Each row of a before or after table is a point. One or more steps were done to the points. Then noise was added and the rows were shuffled. The steps act on columns, c1 being the first. Name the steps. A step turns or swaps two columns, mirrors them in a line or flattens them onto one, adds a multiple of one to another, or multiplies or shifts one. Angles are multiples of 10 degrees, from the lower column toward the higher: turns from -170 to 170, lines from 10 to 170 but not 90. Use the fewest steps. Two steps may share a column if one is a turn and the other turns, adds or multiplies; they go together, in the order done. Otherwise the lowest column goes first.

Before (12 x 3)
[[ -6  46  -8]
 [-28   0 -53]
 [-29  37 -20]
 [ 29   9  22]
 [-23  34  44]
 [ 57   7  59]
 [-20  -3 -37]
 [  4 -18 -15]
 [ 47   0 -47]
 [  2  46  12]
 [-16  29 -60]
 [ -4  31  15]]
After (12 x 3)
[[-39  -2  14]
 [  5   0  66]
 [ -6 -13  13]
 [-35  25  -3]
 [ 82   6  -8]
 [ 10  33  -8]
 [ 36   6   2]
 [  5  21 -13]
 [-50  21  36]
 [ 11  24 -49]
 [-10  31   3]
 [-55   0  23]]
Steps: mirror c1 and c3 in the line at 20 degrees; multiply c2 by 0.7

Before (10 x 8)
[[-48 -33  12  -2 -38  28  -9 -42]
 [ 20 -35  55  46  36   5  14 -13]
 [  5  -5 -10 -22 -39   3  16 -41]
 [ 27 -28   4 -40  -5  24  24  54]
 [-10  35  39 -54  26   1   4 -33]
 [-17  30  41  21 -40 -12  -5  36]
 [ -1   9 -27 -27   0   5 -66   8]
 [ 40 -29  37  39  27 -50 -37  21]
 [  2  26  61  50 -43  22 -25  24]
 [-37  69  44   5  42  30  23   8]]
After (10 x 8)
[[ 26  24   1 -52  -4 -25 -27  54]
 [ 21  14   2  16  34  45 -35 -14]
 [-34  22  -3 -27  43  17  70  11]
 [  3 -28   0 -10 -42  57  26  23]
 [ 37 -37  -1  57  27  21 -28  21]
 [ -2 -66  -1 -15   0 -22  11  10]
 [-47  -9   2 -12 -39   2 -33 -40]
 [-10   2   0  -9  27 -53  36 -31]
 [-15  -7   0   8 -39  19  30  41]
 [  4  16   1   2 -38 -25  -4 -41]]
Steps: swap c2 and c7; multiply c3 by 0; add 0.3 times c8 to c6; turn c4 and c6 by 70 degrees

Before (10 x 14)
[[-10 -13  15  29  -9  -3   2   5  31  12  45  -5 -10  -8]
 [ -5 -42 -38   2   8  28  -5 -17  -6  16 -95  12  -3  -6]
 [ -3   6   1  11  -3  12 -28   9  33  -7  16  40  -5 -12]
 [-13  -5  50  27 -12  32   0  26   6   3  24  27   4 -11]
 [  0  -1 -36   0 -66 -36 -41  12 -10 -17  -8  -9  31  31]
 [-24 -35  33 -11   0  -1 -16  -4   8 -26  46   1 -22 -22]
 [ -3  -3  10   3   3  23  21  35  -7  10  29  21 -34  -3]
 [ -1 -29 -37  -4  15   1  10 -16 -19  14 -34  24  35  13]
 [-24 -22 -39 -30  -5  26   3   1   7  14 -35  -7  28  18]
 [-12   7  39 -15  15 -15   4   4  13  -1  16  -8 -12  -5]]
After (10 x 14)
[[ -2 -37 -17  -2   9  29  22  -9  -5  17 -97  -2  -5  17]
 [-13 -13   0   8  -5   7 -21 -15   8  -7  14 -40  -2   1]
 [-11  -5  20  24 -14  33   6   3  -5   3  23 -34   7 -14]
 [  7 -16 -18  -3  25   0  26 -31  -5  19 -33  -1  37   1]
 [-18 -17 -16 -31   1  22  15  -8 -20  14 -36  14  31 -17]
 [  1  12   5   4  -7  21  17   8  -8  12  28 -32 -29 -23]
 [-20 -37  10 -10  -8   0   9  10 -18 -26  49  -8 -19  17]
 [-14  -9   8  32 -11  -4  11  11  -1  15  44  -2  -9   1]
 [-10   7  17 -16  13 -14  -1  11  -5   2  15   1  -9  -2]
 [  4 -28 -14  -4 -54 -32 -28  -9  -2 -17  -9  13  32 -30]]
Steps: multiply c9 by 0.4; turn c1 and c9 by 50 degrees; turn c2 and c7 by -40 degrees; multiply c3 by 0.4; add 0.3 times c13 to c5; turn c8 and c14 by -130 degrees; turn c8 and c12 by 140 degrees

Before (14 x 24)
[[ 16 -14 -14  48   3  -6   4 -12 -21 -10 -25  -7  22  -7 -13 -10  -8  -4
    1  -3  19   0  -2  -5]
 [ -2  12  14   9   6 -21  24  -2 -24  19 -40 -14 -39  -2 -13  -2   1   1
  -12  15  10 -22   1   4]
 [-23 -19 -11  10   5 -23   7  -8 -12  -1  -5   1 -18  -1   6   7   7 -12
  -28  14  21  31  -8  23]
 [  2  15  -9  -2  -4  24 -37 -18  24  -7 -34  -5  -9  -9  -5   6  21 -13
   -6  -9   8 -29  -9 -19]
 [ -7  24 -25 -27 -32 -23 -26  36  -5  -4 -22  14  16  -9 -11  -6   3 -22
  -12  14  15 -33  24 -10]
 [ 15 -26  27   1  11  19  29  -8 -19  -4  22  -6  14  -4  -2  59  -9 -22
   -6  -4  -9 -31 -27  20]
 [-12  16   6 -10 -34 -13  17 -18 -23   0 -30  -4   8  -2 -14  -8 -15 -26
  -14  15  22 -30 -11 -11]
 [-37  22  -7 -25   6  34   1  13  19  20 -12  -7  20  -9   4  14  19  -2
  -27 -43  13 -35  45  22]
 [ 15 -12  27 -25 -17  52   4  -2  -3  12 -42  22  21 -12  -3  28  15 -22
  -10   1  12 -24 -21 -21]
 [ 10  17 -13  36   9 -19   6 -19  30  -1 -42 -10  23 -13  50   3  -5 -26
   -7  19 -28  -4 -17  15]
 [  8  10  13 -34  -1 -21  30  -9 -19  10  30   1  15 -18  -9  -8  -7 -22
  -11  -4  25 -27 -17  21]
 [-15  24  40   1  -5 -23  25  -6  30  -5  18  -3 -26 -12 -11  28  20  11
    4   8 -15 -23 -30  14]
 [ -3  21 -15   5  15   2 -14 -18  29  -1  91  11  22   7 -15  -7  -9  -4
    0  20   0 -16 -21 -14]
 [  7  15  -5  31  -4 -21   2 -16  20  -6 -22  22 -43   9 -12  31  -5  28
    6  18  -6 -29 -19  19]]
After (14 x 24)
[[  3  15 -13  11  25  -4 -19 -19 -39  -1  35 -10  24  14  49   2  -4 -27
  -22  20 -46  -5 -16  17]
 [  3  15  -4   3   1 -10 -17 -16 -23  -6  20  23 -43  -9 -12  33  -6  28
   -7  18 -23 -27 -20  20]
 [  0  22 -15   0  12 -11   8 -17 -14  -2 -95  10  23  -6 -16  -6  -8  -7
   -3  20  28 -16 -21 -15]
 [ -6  22  40  -3   6  10 -33  -6 -26  -4 -21  -3 -25  11 -12  28  19  10
    3   9 -45 -24 -30  15]
 [  2  10  13  -5 -17  15 -34 -10  24  12 -26   0  16  15  -9  -8  -5 -23
    8  -4  54 -27 -15  21]
 [-10 -17 -10  12  -9  -4 -24  -9  10  -2   6   1 -17   0   6   6   7 -12
  -23  13  56  31  -9  24]
 [  6 -14  27  -2 -21  29  44  -3  -3  12  42  22  23  14  -1  28  14 -21
    3  -1  -4 -23 -23 -19]
 [  7 -14 -13  11 -10   2  -8 -10  17 -11  28  -8  21   7 -12 -10 -10  -4
  -19  -4  51  -1  -2  -6]
 [  2  13 -10   3  -9 -20  39 -17 -31  -7  31  -7  -9   8  -5   7  21 -12
   -5  -8  12 -28  -9 -19]
 [ -6  17   8   4 -42  11 -19 -17  21  -1  34  -3   7   2 -14  -7 -15 -27
   -7  16 -14 -26 -11 -11]
 [-18  23  -8   7  -4  16  29  13 -20  20  10  -6  21   9   4  15  17  -4
   -9 -44  38 -37  46  22]
 [  6 -25  28   5  16  36   2  -9  24  -5 -20  -7  12   5  -2  60 -11 -22
   -6  -2   0 -31 -25  22]
 [ -1  12  16   7   0  13 -29  -1  17  21  44 -15 -39   3 -15  -1  -1   0
  -12  16  32 -21   3   3]
 [ -3  25 -25  -2 -32 -32  -7  36   0  -3  23  17  18  10  -9  -7   2 -23
    4  13 -26 -33  25  -8]]
Steps: multiply c1 by 0.4; flatten c4 and c19 onto the line at 120 degrees; turn c5 and c21 by 40 degrees; multiply c21 by 3; mirror c6 and c7 in the line at 30 degrees; turn c9 and c11 by -170 degrees; multiply c14 by -1

Before (9 x 64)
[[ 12  -4 -56 -21 -25 -19  19  17  25 -27   5  37  -4  -3 -14 -20  -4 -22
  -58  -1 -17 -11  14  22  26   9 -17 -28 -23  45  -5 -59   2  32   8 -35
   18 -39 -28  64  22 -33  -7  11 -21 -10  -8   5  -5  37  21 -11 -66  16
   22   0  -3 -29 -14  -2  -2 -24 -10  29]
 [ 46  17 -15  21 -46  22  -3  -4  -5  16  -3  24 -14 -25  -8  12  -4  23
   10  41 -20  -5 -30   2  -2  27  -1  43   8  -5 -47  42 -26   8 -29 -13
   27 -15  19 -21  -3 -22 -19 -25  18   4 -36  10 -38   3 -19  -1  18   9
   -3  -5 -16  -7   3 -35  -8  13 -10  29]
 [ 36 -10   3  13 -42  21 -11 -15  11  -9   1  40 -10 -15 -21  33 -44  18
    4  41  -7 -18 -22 -19   6 -10  -2  18   1  12 -37  37  -6 -24 -11  12
  -10   4  -4 -13 -26 -29 -34  -4  29 -29  -2  28  -9 -20 -26   1  25  -8
   23  -1 -15  -5   5 -24 -27 -16 -15   4]
 [ 31  48   7  -7  -7  -1 -25   7  10  25  10  14 -17 -22 -21  17 -15  30
   33  27 -16 -17   6   6  23  13   7  50   1 -10 -36  44 -27   2 -25 -16
    4   0  29 -43 -20  16  -7  15   3  24   7  20 -18  -4 -27  -3  10   7
    5 -10  -1   7  -4 -29 -30 -25 -30  22]
 [ 25  -7 -34   4  12   9  48 -43 -20  27 -11  -4   5  20  -7 -22 -35 -10
   19 -27  33  61  41   3  14 -24  45  18   8  12  16 -32  34  -2   3 -28
  -21 -18  14 -27 -25  14  15 -12 -17 -12  35 -20  40  12  19  36   8 -13
   27  36  10  -4  11   2 -37  10  45  -7]
 [ 40   2 -12   3 -42   9 -23   0 -22  -1   4  41   4 -14   2 -13  -4  26
   -6  55 -44 -18  -6  -1  16  -9  29  18   7  -8 -16  48 -17  29 -18   3
   24  14 -10 -25   2 -26  -1 -12  23 -14  -1  11 -48 -28 -34 -14  34  -1
  -13 -12 -25 -13 -19 -25  -9   2 -16  57]
 [ 20 -32  -5 -27  11  -1  22  21 -16  27   5   3   8  33  -8   2 -40 -16
   33 -12  -4  40  43  19   9 -23  31  -1  44   6  23 -24  28  14  13 -24
   -8 -35   5 -20 -45   6   0 -12  16 -27  14 -49  10  11  12  30 -25   5
    2  27   2 -12   5 -20 -19  -1  15  -7]
 [ 23 -26  -7 -24  31   3  15   1  -5  -8   0 -12   3 -21   3 -16  22 -26
   -8 -35  24  51  56 -18  15 -32  43   3  14  13  46 -22  15  55  22 -56
  -25 -25  12 -20 -16   5 -22  -5   1 -26  12 -24   5  -2  21   5   4   4
   13  35  -3 -22   7 -12 -25   2  13 -14]
 [ 13 -30 -30 -37 -50   8  -1   6  14 -36  -3  18  13 -20   2 -34 -21  -6
  -60  12   4 -28  -4  26  47  10 -35 -41 -25  61 -17 -41   4  40  -9 -48
   23 -43  -3  45  44  -3  -3  37 -35  -6 -12 -15  -2  33  17  20 -44 -13
   12  16 -27 -19  -7  14 -13  14 -10  30]]
After (9 x 64)
[[ 36 -19   4  12 -43  20  -3 -24  11  -8   1  41 -10 -15 -19  33 -43  -3
    4 -15 -16 -17 -21 -16   6 -12  -5  16   1   9 -37  37  -7 -25 -19   9
   -9   6  -4 -15 -25 -30 -32  -1  29 -28  -2  28  -9 -10 -28   1 -26  -9
   24   0  42  -5   5 -25 -26 -16 -15   2]
 [ 24 -52  -7 -24  32   2 -16  20  -7  -9   2 -11   6 -21   5 -16  25 -12
   -9  -5  16  53  56 -25  16 -31  43   6  14  13  48 -22  13  55  -2 -55
  -26 -24  11 -18 -17   6 -24  -6   0 -27  10 -25   5  24  23   5   3   3
   12  36 -37 -22   9 -12 -25   2  12 -15]
 [ 14  -9 -56 -22 -25 -20  14  27  28 -26   5  36  -4  -3 -12 -16  -2   4
  -56  -2 -10 -11  16  24  24   7 -19 -29 -22  45  -4 -60   2  33  37 -35
   16 -41 -31  66  22 -32  -7  12 -17 -10  -8   7  -8   9  20 -11  67  17
   23   1   2 -29 -13  -3  -1 -24  -8  30]
 [ 22 -66  -6 -27  13   2  -5  24 -16  28   6   2   7  35  -7   3 -41  10
   34   2   0  39  44  20  10 -21  31  -2  46   5  21 -23  30  16  10 -25
   -8 -32   5 -19 -44   9   0 -14  14 -29  15 -46   8  12  14  30  34   3
    0  28 -13  -9   4 -20 -20   0  16  -5]
 [ 26 -15 -36   6  13   9 -47 -14 -21  26 -12  -3   4  21  -3 -22 -37 -43
   22  11  33  61  42  -9  13 -23  43  18   8  14  16 -32  34  -3  12 -27
  -21 -18  15 -27 -24  14  15 -11 -17 -11  36 -21  44   4  17  38  17 -13
   26  36 -27  -6  10   3 -36  13  46  -9]
 [ 12 -59 -30 -37 -52  11  21   8  14 -36  -3  17  14 -18   3 -33 -22   4
  -60 -26  14 -30  -3  21  47  11 -34 -40 -25  60 -17 -40   4  40  31 -49
   22 -41  -1  45  44  -2  -3  38 -36  -6 -14 -13  -1 -10  17  21  38 -13
   11  15  14 -17  -7  14 -12  12 -11  30]
 [ 46  34 -13  23 -47  22  -6 -23  -8  18  -3  24 -13 -24  -9  12  -6   6
   10 -16 -17  -3 -27   8  -5  29  -1  42   8  -3 -48  43 -27   9   2 -14
   27 -16  20 -21  -2 -22 -20 -24  17   6 -35  10 -37 -26 -19   0 -16   8
    0  -6  41  -8   3 -36  -6  15 -11  27]
 [ 28  96   4  -6  -7   0  18 -21  10  24  11  15 -17 -23 -21  18 -17  21
   33  -2 -15 -17   7  10  27  10   5  52   2 -10 -35  43 -28   2  -3 -19
    3  -1  30 -43 -20  17  -8  15   3  23   8  16 -19 -25 -27  -4 -23   6
    6 -11  27   9  -1 -31 -31 -25 -30  24]
 [ 40   5 -10   4 -42  10   2 -22 -21  -2   3  40   3 -14   1 -13  -5  15
   -8 -26 -41 -18  -5  14  15  -9  28  16   4  -8 -14  49 -16  28 -29   4
   25  13 -12 -24   1 -26  -1 -10  23 -13   2  11 -48 -19 -34 -14 -41  -1
  -15 -11  55 -11 -20 -24  -7   3 -15  56]]
Steps: multiply c2 by 2; turn c7 and c53 by 150 degrees; turn c8 and c18 by 60 degrees; swap c20 and c57; turn c21 and c24 by -20 degrees; swap c35 and c50
